Each row of a before or after table is a point. The points were changed in one or more steps. Then noise was added and the rows were shuffled. The steps act on how far a point lies along the listed directions, d1 being the first. What was done? A step turns or swaps two directions, mirrors them in a line or flattens them onto one, adds a multiple of one to another, or multiplies one. Angles are multiples of 10 degrees, from the lower direction toward the higher: turns from -170 to 170, lines from 10 to 170 but not 90. Use the fewest steps. Two steps may share a direction if one is a turn and the other turns, adds or multiplies; they go together, in the order done. Otherwise the lowest direction goes first.

Directions:
(1): [-0.10, +0.58]
(2): [+0.58, +0.10]
Before:
[[+0.85, -0.26],
[-0.47, +0.66],
[-0.55, +0.54],
[+0.74, -0.46],
[-0.37, +0.00],
[-0.27, -0.14],
[+0.44, -0.11],
[-0.05, -0.28],
[-0.08, +0.20],
[+0.01, -0.02],
[-0.06, +0.45]]
After:
[[-0.28, -0.18],
[+0.22, +0.02],
[+0.68, -0.33],
[-0.01, -0.33],
[+0.01, +0.03],
[-0.62, +0.58],
[+0.43, +0.04],
[+0.81, -0.20],
[-0.27, +0.33],
[+0.12, -0.35],
[-0.58, +0.68]]
Steps: swap d1 and d2

Directions:
(1): [+0.29, -0.61, -0.63, +0.04, -0.05, -0.44]
(2): [-0.08, -0.67, +0.53, +0.01, +0.55, +0.06]
(3): [+0.01, +0.22, +0.35, +0.55, +0.01, -0.75]
(4): [+0.15, +0.38, -0.16, -0.51, +0.70, -0.32]
(5): [-0.85, +0.01, -0.41, +0.28, +0.28, +0.01]
Before:
[[+0.39, -0.26, +0.14, -0.46, +0.43, +0.18],
[-0.16, +0.42, +0.12, +0.38, -0.16, -0.57],
[-0.02, -0.04, +0.40, +0.46, +0.27, -0.20],
[-0.92, +0.36, -0.67, +0.39, -0.21, +0.26],
[-0.32, -0.28, +0.17, +0.25, -0.39, +0.64],
[+0.17, +0.56, +0.57, +0.44, -0.29, -0.44],
[-0.75, +0.07, -0.62, +0.57, -0.62, +0.17],
[+0.04, -0.64, -0.29, +0.46, -0.29, -0.54]]
After:
[[+0.21, +0.86, -0.56, -0.12, -0.80, +0.27],
[+0.04, -0.06, +0.81, +0.54, -0.40, -0.02],
[-0.12, -0.19, -0.03, -0.19, +0.73, -0.13],
[+0.26, +0.34, -0.51, -0.09, -1.02, +0.43],
[-0.32, -0.02, +0.14, +0.58, -0.03, +0.04],
[+0.03, -0.66, -0.49, +0.30, -0.46, -0.24],
[-0.25, -0.06, -0.20, -0.15, -0.29, +0.83],
[+0.13, +0.12, +0.31, +0.40, -0.52, -0.30]]
Steps: turn d2 and d5 by 70 degrees; turn d3 and d4 by -40 degrees

Directions:
(1): [+0.23, -0.59, +0.19, -0.26, -0.58, -0.20, -0.50, +0.73, +0.36, +0.09, -0.34]
(2): [+0.19, +0.01, -0.06, -0.46, +0.00, +0.85, +0.10, -0.15, -0.32, +0.46, -0.76]
(3): [+0.47, +0.32, +0.46, +0.71, -0.62, +0.25, -0.27, -0.11, -0.32, +0.39, +0.30]
(4): [-0.05, -0.25, +0.35, +0.75, +0.28, +0.39, +0.65, +0.45, +0.38, -0.19, -0.33]
Before:
[[-0.02, +0.54, +0.29, +1.15, +0.26, -0.02, +0.43, -0.23, -0.23, +0.21, +0.52],
[+0.01, -0.07, -0.10, -0.11, -0.20, +0.78, +0.12, +0.29, -0.10, +0.06, -0.95],
[+0.08, -0.55, +0.10, -0.11, -0.02, +0.20, +0.21, +0.57, -0.01, +0.25, -0.99],
[-0.31, +0.00, -0.65, -0.56, +0.42, -0.79, -0.15, -0.22, +0.14, -0.32, +0.51],
[-0.22, -0.08, -0.01, -0.33, +0.50, +0.40, +0.67, -0.08, -0.09, +0.00, -0.44],
[+0.21, +0.56, +0.10, -0.61, -0.52, +0.14, -0.85, -0.47, -0.63, +0.60, +0.25],
[+0.08, -0.43, -0.55, -1.05, +0.13, -0.55, -0.46, +0.28, -0.03, -0.13, +0.07],
[-0.11, +0.20, -0.70, -0.88, +0.83, -0.07, +0.13, -0.91, -0.31, +0.06, -0.07],
[-0.16, +0.01, +0.15, +0.12, +0.39, +0.08, +0.02, +0.37, -0.21, -0.21, +0.14],
[+0.52, +0.40, -0.03, -0.23, -0.73, +0.32, +0.03, -0.67, -0.92, +0.37, -0.02],
[+0.14, +0.24, +0.39, +0.24, -0.58, -0.43, -0.66, -0.27, -0.36, +0.21, +0.15],
[-0.34, +0.03, -0.54, -0.52, +0.47, -0.27, +0.32, +0.04, +0.04, -0.21, -0.33]]
After:
[[-0.20, -0.60, -0.41, -0.56, +0.41, -1.10, -0.25, +0.20, +0.58, -0.48, +0.20],
[+0.21, -0.15, -0.02, -0.19, -0.87, +0.07, -0.62, +0.51, -0.02, +0.10, -0.46],
[-0.10, -0.29, -0.65, -1.06, +0.70, +0.11, +0.17, +0.01, -0.16, -0.10, -0.39],
[-0.16, +0.10, -0.53, -0.68, -0.01, -0.66, -0.22, -0.01, -0.09, -0.09, +0.06],
[+0.03, +0.37, +0.40, +1.18, +0.03, -0.37, +0.16, +0.06, -0.05, +0.12, +0.72],
[+0.36, -0.18, +0.01, -0.40, -0.56, -0.04, -0.44, +0.11, -0.51, +0.59, -0.56],
[-0.03, +0.19, +0.12, -0.03, +0.18, +0.02, -0.29, +0.16, -0.42, -0.04, +0.33],
[-0.26, -0.05, +0.40, +0.57, +0.41, +0.25, +0.53, +0.05, +0.10, -0.16, -0.58],
[-0.39, -0.49, +0.37, +0.12, +0.48, +0.22, +0.46, +0.84, +0.72, -0.34, -0.57],
[-0.44, +0.08, -0.68, -0.53, +0.80, -0.37, +0.28, -0.35, +0.10, -0.28, +0.24],
[+0.09, -0.16, +0.12, -0.46, -0.47, -0.60, -0.47, +0.15, -0.04, +0.03, +0.34],
[+0.11, -0.71, +0.31, +0.40, -0.34, -0.23, +0.65, +0.77, +0.46, -0.53, -0.38]]
Steps: swap d1 and d2; mirror d3 and d4 in the line at 30 degrees
